Every row gives one point. The points of each table are mixes of a few directions, plus a little noise. How many directions does each table use, and how many do they share? Where both have some left over, give the other angles between the two spaces (their principal angles), to ten degrees, smallest first.

First, 4 rows:
[[-0.77  0.12]
 [ 0.47 -0.07]
 [-0.37  0.06]
 [ 0.65 -0.10]]
Second, 5 rows:
[[-0.61  0.09]
 [-0.35  0.06]
 [ 0.45 -0.08]
 [ 0.93 -0.15]
 [-0.42  0.06]]
Directions: first 1, second 1, shared 1

First, 8 rows:
[[-0.36 -0.48 -0.42 -0.05 -0.29  0.39]
 [-0.20 -0.07 -0.09  0.07 -0.37  0.05]
 [ 0.13  0.44  0.33  0.16 -0.18 -0.37]
 [-0.30 -0.44 -0.39 -0.06 -0.22  0.37]
 [ 0.08  0.38  0.29  0.15 -0.22 -0.32]
 [ 0.03 -0.29 -0.19 -0.16  0.42  0.26]
 [ 0.97  0.97  0.91 -0.04  1.16 -0.80]
 [-0.38 -0.52 -0.46 -0.05 -0.31  0.42]]
Second, 6 rows:
[[ 0.36  0.38  0.36  0.00  0.40 -0.31]
 [-0.32 -0.48 -0.41 -0.07 -0.18  0.40]
 [ 0.37  0.26  0.27 -0.08  0.58 -0.20]
 [-0.42  0.20  0.04  0.35 -1.23 -0.20]
 [-0.10 -0.78 -0.57 -0.36  0.66  0.67]
 [ 0.11  0.42  0.32  0.16 -0.23 -0.36]]
Directions: first 2, second 2, shared 2

First:
[[ 0.34 -0.30  0.00  0.26  0.11  1.02  0.13  0.27 -0.61  0.16  0.91]
 [-0.25  0.07  0.00 -0.10  0.03 -0.24 -0.07  0.08  0.17 -0.04 -0.52]
 [-0.27 -0.50  0.26  0.16  0.38  0.62  0.16  0.54 -0.38  0.07  0.02]
 [ 0.15 -0.40  0.88 -0.04 -0.05 -0.92  0.49 -0.94  0.33 -0.09  0.80]
 [ 0.41  0.38 -1.04  0.22 -0.02  0.30 -0.40  0.27 -0.15 -0.23  0.12]
 [-0.58  0.23  0.19 -0.34 -0.11  0.43 -0.14  0.53 -0.02  0.39 -1.13]
 [ 0.40  0.54 -0.87  0.06 -0.20 -0.59 -0.36 -0.30  0.32 -0.34 -0.02]
 [ 0.33  0.34  0.02 -0.15 -0.37 -0.75  0.01 -0.76  0.40 -0.05  0.29]
 [-0.52 -0.38  0.55 -0.07  0.25  0.12  0.19  0.32 -0.06  0.12 -0.47]]
Second (8 x 11):
[[ 0.06  0.14  0.01 -0.27  0.21  0.04  0.04  0.15 -0.09 -0.14  0.03]
 [ 0.24  0.25  0.14  0.43  0.49  0.54 -0.49  0.21  0.29 -0.17 -0.36]
 [-0.79 -0.85 -0.38 -0.48 -1.14 -1.05  1.04 -0.28 -0.71  0.85  0.77]
 [ 0.15  0.37  0.07 -0.26  0.95  0.52 -0.27  0.79 -0.07 -0.18 -0.19]
 [ 0.39  0.47  0.18 -0.29  0.25  0.11 -0.22 -0.15  0.25 -0.62 -0.17]
 [-0.05 -0.02 -0.04 -0.35 -0.12 -0.24  0.21 -0.04 -0.14 -0.04  0.13]
 [-0.17 -0.52 -0.07  0.68 -0.89 -0.40  0.10 -0.72  0.17  0.40  0.07]
 [ 0.18  0.12  0.10  0.50  0.25  0.38 -0.43  0.02  0.33 -0.12 -0.32]]
Directions: first 4, second 3, shared 0; angles 30, 70, 90
